Each row is a point. Each copy is the shape, with its points in the same order, turned, moved and blurred by noise. Is it also mirrored, or only turned?
In the rows, 128 means zero.

Shape, 8 rows:
[[196  93 194]
 [ 28 119 118]
 [173 141 114]
 [120 133 110]
 [149 152 107]
 [171  82  88]
 [195 139 109]
 [ 52 108 106]]
Copy 1 (8 x 3):
[[168 188 192]
 [ 64  59 119]
 [173 152 107]
 [125 113 106]
 [160 136  86]
 [199 100 138]
 [197 161 107]
 [ 87  54 125]]
Copy 1 is: only turned
Copy 2 (8 x 3):
[[173  51 183]
 [ 36  99  67]
 [137 134 161]
 [105 136 128]
 [107 154 154]
 [169 128 110]
 [159 147 175]
 [ 67 111  66]]
Copy 2 is: only turned
Copy 3, 8 rows:
[[183  51 164]
 [ 58 128  85]
 [156 132 185]
 [119 148 142]
 [135 158 178]
 [198 148 128]
 [180 137 188]
 [ 78 134  89]]
Copy 3 is: only turned
Copy 4:
[[223 140 126]
 [ 47  67 154]
 [137 152  78]
 [111 115  98]
 [110 134  73]
 [154  89  55]
 [161 156  63]
 [ 66  51 136]]
Copy 4 is: only turned

Shape, 8 rows:
[[130 149  53 145]
 [195 113 116 129]
 [116 110 150 106]
 [ 98 103 153  26]
 [154 169 102 155]
 [154 132 126  84]
 [126 136 109 110]
 [109 119 101 180]]
Copy 1 (8 x 4):
[[ 88 199  99 135]
 [160 142  83 175]
 [137 112 104  94]
 [173  90  55  36]
 [128 187 126 141]
 [174 137  84 107]
 [128 147 106 105]
 [ 79 144 142 141]]
Copy 1 is: only turned
Copy 2 (8 x 4):
[[146 150  83 129]
 [115  80 118  71]
 [147  62 163 145]
 [214  19 153 160]
 [134 150 134 103]
 [173  72 137 107]
 [159  96 127 133]
 [ 97 134 127 156]]
Copy 2 is: mirrored
Copy 3:
[[122 109  68 169]
 [194 134  94 114]
 [135 167 147 120]
 [119 249 137 122]
 [129  96  78 116]
 [148 177  97 109]
 [125 153 101 137]
 [125  91 132 162]]
Copy 3 is: mirrored

Shape, 9 rows:
[[ 49  82 191 165  89  86]
 [122  94  82  96 140 140]
 [104 126 149 168 141 188]
 [ 89 148 173 125  45  98]
 [ 16 140 178 144  75 133]
 [ 52 161 167 109 103  43]
 [141 152  82 149 168 150]
 [166  97 145 111 193 185]
 [193  85  92 136 171 117]]
Copy 1, 9 rows:
[[101  99 238 125  70 105]
 [118 128  79 100 141  82]
 [151 110 104 122  87 164]
 [ 82  75 198 163 133 141]
 [ 67  93 183 124  74 170]
 [ 50 163 212 145 122 125]
 [152 150  65 155 124 120]
 [196 136  81  75 142 128]
 [186 147  91 135 151  54]]
Copy 1 is: mirrored
Copy 2:
[[220 126 184 111 153 210]
 [133  98  78  90 140 127]
 [108  87 154 162 135 154]
 [191 193 152 136 106 176]
 [148 170 176 128 133 242]
 [199 211 158  97 179 178]
 [110 107  96 157 180 106]
 [103  63 156 108 141  75]
 [164  62  93 127 158  66]]
Copy 2 is: mirrored

Shape, 13 rows:
[[118 122 168  93  59 139  68 145 130]
 [106  95 121 158  72 127 148 151 101]
 [157 118 120 119 163  90  46 122 166]
 [119 178 125 143 167  85 159 109 201]
 [113 101 152 101 100 123 158 144  70]
 [104 194  50 132 127  69 123 113 159]
 [112 133  62 133 123  49 144  82 180]
 [ 90 138 112 131  93 105 176 149  83]
 [148  89 117 151 164 188 128  79 107]
 [191 143 163 163 155 107  64  76 148]
 [134 108 164 166 175 149 125 102 106]
 [155 113 141 162 159 130  99 136 146]
 [159 113 146 117  85 151 185 171  87]]
Copy 1:
[[110  25 154 152 113 124 115 137 175]
 [136 100 116 126  63  99 149  90 169]
 [153  80 205 125 190 113 143 124 106]
 [198 167 131 168 170 100 101 154 111]
 [ 99 111 118 108  72 155 125 119 161]
 [249 124 169 124 108 104 110 159 105]
 [220 141 147 115 126  86 169 179 114]
 [158 134 119 112  49 136 113 119 160]
 [112  89  82  84 148  98 129  81  75]
 [103  98 186 138 180  58 105 130  71]
 [ 96 128 116 100 155  96 101  84 110]
 [129 112 155 135 166  99 129  80 109]
 [ 96 112 101 162  54 158 131  91 130]]
Copy 1 is: mirrored
Copy 2 (13 x 9):
[[ 96 111 127 110  78 190  68 125  90]
 [ 80  77  87 157 110 120 105 132 141]
 [126 178 125  35  91 128 121 127 114]
 [120 203 159 137 116 119 180 120 142]
 [128  49 118 140 138 151 104 133 142]
 [136 191 178 137  64  76 118 147 180]
 [136 180 125 126  70  96 134  89 203]
 [107  73 148 175 129 109 107 149 155]
 [155 146  28 117 171 123  99 142 113]
 [149 178 101  70  95 108 127  89  49]
 [127 139  85 103 181 115 119 122  86]
 [104 151  90  83 131 123 134 149  95]
 [130  51  94 169 124 148 143 167 111]]
Copy 2 is: mirrored
Copy 3 (13 x 9):
[[201 166 126 141 160 144  86 124  70]
 [202 144 143 126 109 141  73 147 169]
 [ 91 155  87 122 139 185  68 139  87]
 [ 87 145  91  77 124 147  99  52 182]
 [202 123 117 121 128 109 122 160 149]
 [ 84 174 156  74 172 173  94 115 199]
 [103 131 114  63 154 206  75  99 199]
 [180 144 156  95 135 113 107 140 198]
 [129  82 133 187  82 149  98 134 140]
 [ 94 148  60 204 129 182  81 115 137]
 [123  98 102 168  87 106  82 132 145]
 [115 150  91 158  82 154  74 133 125]
 [226 144 126 132  86 117 159 144 170]]
Copy 3 is: mirrored
Copy 4 (13 x 9):
[[130  79  84  89  69 183 106 141 106]
 [127 115  89 132 110 177 127 108 195]
 [214 103 136 113 146 153 149 151  65]
 [133 128 182 207 143 117 115 147  99]
 [114 138  81 101 133 171 122 169 178]
 [184 121 102 211 160 109  85 123 105]
 [183  98 144 179 165  78 110 122 144]
 [109 134  78 161 137 157 103 139 181]
 [129 186 138  70 163 139 167  88 128]
 [206 159 161 118  89 137 177 152  73]
 [139 185 167 105 135 184 153 139 124]
 [161 140 148 130 136 178 172 129 103]
 [ 66 133  72 125 114 160 174 155 162]]
Copy 4 is: mirrored

Shape, 16 rows:
[[127 111  90 120 133 141 113 166 142 141 114]
 [121 134 136 104 136 113 115 115 144 106 145]
 [125 178 117 160 137 127 107 110 110 133 135]
 [145 112 113  90 148 132 103 181 138 132 126]
 [148 110 121 151 170 104 102 171 140 142 134]
 [129 116 103 127 136 180 147 114  99 113  88]
 [208 125 145 148 153 117 114 128 128 150 133]
 [142 159 103 156 173 109 249 130 117 145 141]
 [130 107 136 152 153 125  96 119 155 132 126]
 [134 129  85 139 127 136 146 127 114 104 128]
 [132 153 111 142 136 101 109 105 108 151  78]
 [150 122 139 141 134 107  96 110 181 156 101]
 [133 133 136 145 137 110 147 170 100 156 148]
 [115 115 116 137 131 111 111 157 107 100 145]
 [131 144 102 140 158 147 111 113 107 112  97]
 [120 118 104 124 144 113 108 120 114 147 146]]
Copy 1 (16 x 11):
[[123 128 120 126 130 105 120 175 165 154 114]
 [117 140 164 112 140 117 136 108 126 131 133]
 [102 166 111 132 150 159  90 125 121 124 135]
 [155 134 138 123 129 105 150 182 159 132 115]
 [140 136 123 132 193 112 135 172 152 115 127]
 [ 86 145  79 121  95 115 129 130 148 150  76]
 [147 114  79  96 170 134 140 136 123  89 134]
 [ 93 108  90 157 181 212 170  83 168 174  96]
 [118 130 127 115 173  87 111 125 138 111 125]
 [ 76 142 108 127 128 134 143 141 142 148 119]
 [125 160  90 120 161 120  96 124 101 163 118]
 [145 119 114  99 178  84 101 111 134 138 147]
 [131 109 118 168 156 158 126 150 135 121 108]
 [ 96 140 145 154 141 121 137 160 121 123 125]
 [101 181  98 117 136 122 119 134 142 137 113]
 [108 126 143 115 157 132 113 150 120 139 104]]
Copy 1 is: only turned
Copy 2 (16 x 11):
[[158 104 141 150 137 132 118 135  94 131 108]
 [122 144 117 135 135 119 139 131 140 116 162]
 [107 185 121 164 146 134 114 106 120 120 102]
 [159  96 144 133 151 127  98 140  96 105 145]
 [107 118 159 164 164 115 101 151  89 140 132]
 [163 113  95 141 145 146  96 115 157 147  81]
 [126 157 129 158 186  99  81 121 100 177 152]
 [145 182  49 135 196 125 142 209 105 162  81]
 [120 131 155 171 150 126 124 134 140 152 128]
 [138 129  82 151 130 113 115 122 121 122  90]
 [113 154 126 115 163 140 147  86 110 155  94]
 [138 149 177 147 149  98 145 110 119 173 140]
 [109 148 107 140 142 149 106 170  80 150 124]
 [ 95 113 105 141 126 128 101 137 113 117 120]
 [133 135 119 144 165 132 108  93 142 122  91]
 [123 132 115 167 149 151 137 119 105 133 141]]
Copy 2 is: mirrored
Copy 3:
[[151  97  96 116 137 149 154 141 143 141 125]
 [109 127 141  99 111 143 109 166 125 120 111]
 [145 156 153 144 104 145  98 132 169 122 140]
 [161 102 104  92 124 144 142 166 126 152 101]
 [168 119 115 106 122 101 135 173 125 152 150]
 [136 137  97 138 151 143 134  87 138  93  99]
 [170 121 144 148  94  87 114 137  92 148 124]
 [113 211 105 168 185 142  82 139  82 172 145]
 [137 105 131 116 120  91 119 155 144 116 140]
 [116 154  99 145 120 144 135 133 140 119 109]
 [135 129 137 119 104 138 117  87 144 142 158]
 [124  73 148 126 118  96 109 126 139 149 148]
 [165 152 132 131 139 157 135 160 102 141 164]
 [134 154 122 107 107 142 153 170 135 114 125]
 [144 151 120 120 118 120 118 100 166 122 112]
 [142 120 103 116 103 150 110 147 132 115 145]]
Copy 3 is: mirrored
